Rows are points. Examples show where two turns around zero, p and q, send a point. Where does a point land after both, in the order given? Backwards means that the second turn is done in reverse. Each puzzle has new turns, and all numbers are rounded.
(in the rows, 128 means zero)

Turn p:
[135 112] -> [143 137]
[176 144] -> [106 174]
[147 119] -> [135 148]
[ 54 138] -> [127  53]
Turn q:
[116 115] -> [120 112]
[186 115] -> [187 131]
[ 82 154] -> [ 77 140]
Where do these land?
q, then p: [150 128] -> [119 148]
p, then q: [80 88] -> [184  99]
p, then q: [154 169] -> [ 80 136]

Turn p:
[114 185 151] -> [ 86 173 142]
[124  74 122] -> [152  79 131]
[185 119 145] -> [181 152 144]
[ 88 135  95] -> [ 92 108  96]
Turn q:
[160 170 128] -> [180 138 130]
[159 148 193] -> [155 160 190]
[108  93 105] -> [ 93 103 111]
[165 162 102] -> [181 116 113]
[ 68 104 109] -> [ 71 134  92]
[109  91 131] -> [ 89 116 133]
Where do these land?
q, then p: [160 113  65] -> [179  82 105]
q, then p: [160  97 125] -> [148 100 156]
p, then q: [ 84 138 151] -> [ 87 157 130]
p, then q: [107 164 171] -> [114 186 133]

Turn p:
[146 110 106] -> [128  97 115]
[147 201 134] -> [196 161 136]
[134  83 170] -> [ 88 110 172]
[ 85 118 102] -> [100 144  88]
Turn q:
[101 133 190] -> [122 195 120]
[163 151 113] -> [165 107 139]
[135 128 114] -> [131 113 130]
[171  69  64] -> [ 99  50 178]
[ 85 130 130] -> [106 141  94]
[112 157 156] -> [145 162 106]
Where do these land?
q, then p: [184 130 160] -> [152 129 188]
q, then p: [137 154 141] -> [155 114 134]
p, then q backwards: [ 50  98 103] -> [ 44 106 138]
p, then q: [141 130 108] -> [122 110 143]

Turn p:
[105 107 157 140] -> [106 107 158 138]
[202 165 122 123] -> [187 181 112 147]
[ 63 119 141 107] -> [ 64 114 139 105]
[ 78 130 120 156] -> [ 89  92 109 140]
[192 119 101 113] -> [194 147 122 109]
Turn q:
[106 140 191  62] -> [163 215 126 117]
[151 137 137 140] -> [111 130 148 140]
[108 142  90 151] -> [105  98  95 123]
[ 98 140 176 143] -> [109 163 138  85]
[105 160 125 118] -> [113 149  96 126]
[153 134  78 142] -> [115  85 116 163]
[174  44  99 139] -> [179  58 176 142]
Where do these land?
p, then q backwards: [129  70 144 146] -> [156  80 123 156]
p, then q: [165 219 101 131] -> [ 60  89  85 177]
p, then q: [146 150 147 105] -> [ 97 151 119 138]
q, then p: [123  78 117 108] -> [177 140 150 121]
p, then q: [ 77 123 130 150] -> [150 108 115  83]

Turn p:
[167  91 163 130] -> [126 127 190 145]
[ 85 115 157 119] -> [ 99 164 132 100]
[175 173  90 107] -> [174  68 109 126]
[ 72  87 112 118] -> [ 61 144 108 123]
[142 174 118 166] -> [180 137 102 147]
Turn q:
[ 85 156 131  82] -> [154 141 189 141]
[126 146 108 179] -> [131 168  88 135]
[181  95 123  78] -> [100  80 147  74]
[105 127 156 170] -> [141 129  98 173]
[145  85  98  81] -> [ 77 107 163  97]
[125 158 152 177] -> [165 143  85 150]
Where do these land?
q, then p: [179 112  95  82] -> [ 84 118 144  67]
q, then p: [113 131 119 100] -> [136 147 148 111]
q, then p: [ 84 166 139 183] -> [190 122 100 171]
q, then p: [106 134 176 142] -> [139 129 142 180]
q, then p: [161  68  90  95] -> [ 64 153 118  79]
q, then p backwards: [124 156 149 165] -> [128 163 113 162]

Turn p:
[ 95 182 141 130  69 161] -> [150 147 191 185 106 117]
[ 95 147 101 151 112 109] -> [129 128 138 166 168 113]
[136  62 125 105 183 149] -> [ 73 136 103  63 124 149]
[125 117 156 131  97  99] -> [130  85 128 153 116 139]
[176  89  95  84 169 123] -> [101 144  60  79 110 112]
[139 126 139  97 191 124] -> [123 121 121  61 126 104]
[129 172 139 198  74 131] -> [189 132 155 190 146 162]
Turn q:
[ 72 147 154 134  96 131] -> [ 65 105 127 108 144 122]
[103 156  76 139 133 110] -> [123 128  76 107  98 105]
[150 130 193 196 160 148] -> [ 93 181 176 143 105 188]
[182 138 101 104 127  95] -> [185 107 136 133  92 111]
[102  55 153 116  99 138] -> [111 105 127 178 193 141]
[168 142 153 157 120 178] -> [137 142 159 101 128 190]
[ 77 116  91  84 107 109] -> [122  93  85 128 158  75]
[171 142 103  93 181 116] -> [189 161 139 124 105  92]
Where do these land?
q, then p: [ 99 113 122 113 146 135] -> [137 124 123 116 158 105]
q, then p: [126  75 109 137 169 121] -> [177 153 120 135 171 132]
p, then q: [ 84 154  93 138 114 104] -> [103 166 129 159  88 123]
p, then q: [ 92 138 157 155 130 148] -> [111 150 173 131 147 141]
p, then q: [ 68 174 161 127 129 129] -> [ 99 136 190 173 125 130]
p, then q: [165 154 126 101 106 130] -> [142  85 122 126  97 144]
q, then p: [160 171 106 108  51 156] -> [ 66 136  91  99  62 140]
p, then q: [197 123  97 148 211 116] -> [217 137 111  91 128  68]
q, then p: [162  48 181 123  96 113] -> [145 126 149  88 155 220]

Turn p:
[152 124 138  95  78 116] -> [116 144 120  87  82 115]
[126 142 111 142 116 110] -> [132 148 142 146 115 121]
[105 108 139 139 142 103] -> [134 116 104 154 135 105]
[129 124 165 124 143 189] -> [138  98 108  99 150 180]
[157 121 134 117  97 115] -> [130 149 123  97 106 112]
[103 126 107 126 152 157] -> [103 114 135 147 155 152]
[138  86 140 145 164 143] -> [137 121 100 120 181 123]
[148 156 119 107 120  74] -> [135 130 164 124  93  82]
[ 94 165 100 157 139 144] -> [129 131 156 178 133 162]
Turn q:
[116 140 119 118 167  91] -> [138 117 102 163 149 101]
[121 133 114 143 154 149] -> [147 120 127 126 157 146]
[134 141 120 103 148 134] -> [147 142 122 123 146 108]
[121 138 153 136 122 145] -> [115 146 146 133 134 145]
[153 132 131 135 168 131] -> [167 124 143 147 141 124]
[125 145 121 143  40 106] -> [ 85 149  94 113  62 156]
[127  66 137 117  97 140] -> [ 98  97 162  89 106 115]
Where do these land?
p, then q: [123 155 140 141 136 156] -> [142 133 163 109 132 140]
p, then q: [130 138 118 142 134  31] -> [121 117 107 194  59 130]
q, then p: [140 122 123 150 137 156] -> [132 118 122  96 141 142]
p, then q: [117 127 129 142 106 115] -> [131 135 111 127 113 148]
q, then p: [148 118 102  69 111 150] -> [107 106 157 106  90  86]
q, then p backwards: [130 115 174 129 129 155] -> [143 158  86 122 137 134]
q, then p backwards: [108 121 111 124 143 133] -> [130 109 136 124 150 137]

Turn p:
[ 72 109 154 118 120 102 125 159] -> [122 135 168 127 120 127 181 165]
[155 109  84 114 162 145 119 116] -> [126 124 100 147 125  78  95 118]
[117 148 115 178 142 130 179  99] -> [168 143  91 160 104 173 118 133]
[165 149 115  91 145 154 147 172] -> [152  98 136 122 120  93 133  67]
[126 133  99 106  93  82 117 177] -> [121 139 168  77  81 104 135 127]
[121 113 127 176 125 124  94 150] -> [113 130 170 149 119 141  97 152]
[133 177 114 111 157 142 130  86] -> [170 152  90 121 163 119 113 110]
[123 105 179  97  98 154 127  98] -> [ 95  94 107 112 173 145 162 139]
[155 135 150 153 152 128 120 114] -> [117 145 126 155 147 147 110 105]
[170  95 186 133 112 112 102 138] -> [ 54 123 154 132 146 149 134 104]
[ 71 135  85 131 102 136 148 100] -> [171 123  98 107 109 132 130 187]
Turn q:
[160  94 152 134 149 172 132 164] -> [ 87  99 144 156 160  94 103 141]
[153 147 121 139 150 135 129 176] -> [141 110 151 159 152 103 124 100]
[ 86 157  90  69 116 109 157 108] -> [152 116 139  70  83 138 181 117]
[122 183 152 126 141 139 140 151] -> [138 131 123 130 116  79 128  84]
[110  95 131 156 106 162 109 155] -> [126 118  98 138 173 110 129 166]
[162 113 169 148 141 168 108 143] -> [ 83 133 122 161 160 100  98 127]
[101 144  94 109 111  83 158 120] -> [177 120 139  91  97 151 145 125]
[138  99 140 175 158 136 121  86] -> [106 154 121 177 108 142 106 164]
[131  93 160 140 154 105  84 109] -> [ 96 125  93 161 125 171 101 127]
[118 141  71 100  86 117 114  97] -> [147 155 140  86 135 166 181 134]
[128 144 129 112  95  83 154  98] -> [153 149 137  80 100 153 112 120]
Where do these land?
p, then q: [100 121 130 137  76 106 145 157] -> [113 108 126  76 150  94 115 138]
p, then q backwards: [ 99  49 149 137 138 131 146 135] -> [107  91 107 132 186 174 117 114]
q, then p backwards: [125 143 170 100 166 131 113 144] -> [185 101 126 114 133 138 145 137]
q, then p: [169 148 116 151 168 111 145  31] -> [165  99 163  79 163 213 119 131]
q, then p: [117 143 105 156 141 109 110 120] -> [138 115 117 134 118 153  97 107]
q, then p: [130 119 107  80 132 120 104 136] -> [132 101  93 151 137 122 156 141]
p, then q: [114 152 135 112 166 153 145 137] -> [126 145 166 152 114 139  98 132]
p, then q backwards: [192 141 110 139  98 143 131 145] -> [142 133 175  92 140  84 140 142]
p, then q backwards: [106 136 129 141  66 148 113 146] -> [131  83 107  97 110 105 162 131]

Turn p:
[103 127  69  56  94 133 180 130 158] -> [137  98 103 143 126 114 101  27 161]
[102 123 170 132 124 144 147 174  61] -> [ 52 109 107 108 127 104 158 159 148]
[121 147 140 184 132 153 155 105 106] -> [ 95 132 123  93 135 139  85 160 102]
[170 153 107 131  97 134  88 150 128] -> [123 130 186 172 115 136 119 136 145]
[123  72 119 103 121  69 170 117  98] -> [155  82 108  91  96  68 150 108 122]
[106 108 118 152 177 112 127 143 113] -> [143 108  88 133 145 114 134 171 119]
[175 175 186 136 191 127 127 105 128] -> [133 121 142  94 130 216 160 166 100]
[108  79 123 141  83  91 148 170 148] -> [148 128 135 108 144  54 127 121 176]
[197 135 135 128 156 179  79  70 185] -> [175 196 148 148  87 214 114 134 110]
[ 75 163 112 117 105 139  58 116 154] -> [116 175 141 192 175 121 132  98  97]
Turn q:
[143 114 115 159 119 127 141 144  70] -> [113 164 124 150 107  84 107 136 104]
[112 122 110 157 116 152 159 187  96] -> [101 188  98 114 113 101 146 134  98]
[115  98 123 176 140  94 139 136  70] -> [105 154 158 154  75  80 130 126 110]
[143 156 120 120 195  87 100 138 160] -> [147 106 130 184 128 151 181 133 170]
[ 79 186 112 161 171 121 103 110 104] -> [130 159 138 171  71 188 136 102 133]
[164 158 175 102  99 148  92 110 175] -> [148  80 128 127 193 176 111 142 107]
[133 102 182 104 105 158 140 102 210] -> [146  62 135  66 186 141 140 102 111]
[151  72 128  81  87 171  89 108 197] -> [197  78 125  55 174 126 114 161 129]
[127 116 132  86  71 102 121 123 182] -> [124 105 162  78 179 141 123 159 156]
[105 152 136  95 176 116 128 128  82] -> [ 94 110  98 160  77 147 125 128 152]
[136 131  75 168 131 132 195 122  61] -> [104 201 111 150 101  73  95  84 137]
Where do these land?
q, then p: [ 73 110 161 151 104 138 223 130 101] -> [ 99 121 106 128 148  96 158  54  49]
q, then p: [153 157 149 144  74 137  80  76 164] -> [112 160 112 141  85 179 168 189 127]
p, then q backwards: [144 111 115 158  79 148 153 153 128] -> [123 107  97 104 104  97 147  98  98]
q, then p: [117  66 162  92 189 123 126 114  77] -> [155 142 150 120 106  27 121 107 143]
p, then q: [157 122 122 101 150 119 107 135 146] -> [138 137 120 127 164 105 122 106 106]
q, then p: [128 120  76 104 160 112 112 143 138] -> [159 125 154 118 145 141 102 113 173]
q, then p: [ 83 120 110 127 118 115 139 123 115] -> [110 146 144 127 144 128 141  87 131]
q, then p: [ 85  82 161 160 172 160 159  88 141] -> [129 133 139  89  61  97 131  76  84]
q, then p: [140 126  86 154 166  91  95 208 102] -> [109  78 169  94 184 118  82 146 174]
p, then q backwards: [155 171 140 132  80  71 162 105 129] -> [102  88 166 150  93 110 137  77 168]
q, then p backwards: [141 143 131  80 147 103  60 152 167] -> [165 142 134 138 198 109 115 185 128]
q, then p: [160 209 123 134  96 219 120 109 128] -> [111 125 115 213  91 187  91 167  84]

Turn p:
[126  92 164 114 130 173  82 143 143] -> [160 161  92  82 106 124  96 134 114]
[ 88 144 141 114 126  92 130 147 141] -> [159 115 146 162 114 131 130 110  97]
[150 155 148 167 102 164 173  77 137] -> [ 60 120 143 103 166 157 121 162 100]
[ 63  79  99  86 136 124 141 163  89] -> [163 190 138 188 106 133 104  92 161]
[147 113 164  94 195 123  94 102 134] -> [126 111 114 107  83  58  88 132 126]
[127 162 101 138 109  96 161 170 152] -> [161 100 164 154 162 149 164 133 129]
[123 114  90 102 184 154  92 142 128] -> [158 122 109 116 123 101  86  98 181]
[140 107 139 100 149 104 113 173  88] -> [159 162 138 130 103  80 153 110 144]
[162 118 100 171  90 116 165 160 166] -> [148 120 127 139 181 156 172 184 139]
[138 152 174 190 112 162 116  92 118] -> [ 74 131 100  84 159 135 132 125  74]
[155 135 107 173 105 104 130  80 136] -> [ 79  92  99 138 142 145 160 151 130]
[117 167 110  87  97 124 139  86 102] -> [ 87 113 168 132  91 166 131 103 140]
Turn q:
[ 98 155 128 142 178 104 154 150 106] -> [119 101 127 131 101 175 155 144 170]
[131 157 185 133  97 160 149  89 159] -> [154 116 181 182 112  86 114 129 110]
[140  98 116 123 122 145 149 129  76] -> [122  97 111 112 148 135  99  87 141]
[136 111 103 119 163 131  31 129 117] -> [ 99 170 150  56 179 142 142 150 119]
[146  98 109  99 158 178  83 149 188] -> [ 61 197 136 116 141  95 103 151 128]
[149 149  93 131  83 118 146 131 134] -> [153 149  96 160 135 136 136  98 108]
[142 144 111 149 133 126 149 103 120] -> [140 130 139 137 111 157 124 100 120]
[124 151  98 130  83 136 147 153  78] -> [149 113  95 150 166 138 149  80 149]
[132 117 147 160 120  99 144 152 102] -> [171 107 106 116 121 139 118 135 155]
[140 121 224  80 174 104 150  85 167] -> [109  74 173 150  90 117  82 211  85]
[ 71 107  93 142  97 106 104 138 162] -> [132 155  93  98 105  88 186 124 121]
Where do these land?
q, then p: [158 141 147 117  98 115 137 163 121] -> [140 111 101 118 161 102 140 128 157]
q, then p: [152 134 141 117 152 157  94 149 156] -> [163 107 138 120 140 112 125  93  92]
q, then p: [ 93  78 172 144  97 131 155 110 117] -> [133 131 102 156  73 124 167 171 141]
q, then p backwards: [161 141  82  87 136 105 130  94 129] -> [ 83 142 159 164  86 137 130 103 129]
p, then q: [115 175  82 132  95 152  75 112 165] -> [ 67 143 138 109 135  85  87  82 105]
q, then p backwards: [ 76 135 163 172 162 105  94  81 107] -> [185 183 141  74  97 119 129 156 144]
p, then q: [134 111 140 176 123 108 105 155 157] -> [113 134  95 123 128 179 106 104 141]
p, then q: [ 95  98 121 139 165 111 172 171  98] -> [175 147 165 129  98 181 134 156 136]
p, then q backwards: [146 134 117 117 138 111 178 120  98] -> [108 155 146 118 148 174 117 131 144]
q, then p: [166 149 173 171 104 135 151 124 179] -> [127 106 105  82 143 121 201 135 100]
q, then p: [ 85  97 122  80 144 125 161 178 122] -> [167 128 105 195 139 164 108 130 153]
q, then p: [154 141  77  84 122 182  82  80  88] -> [ 69 131 135 140 111  78  60  77 104]
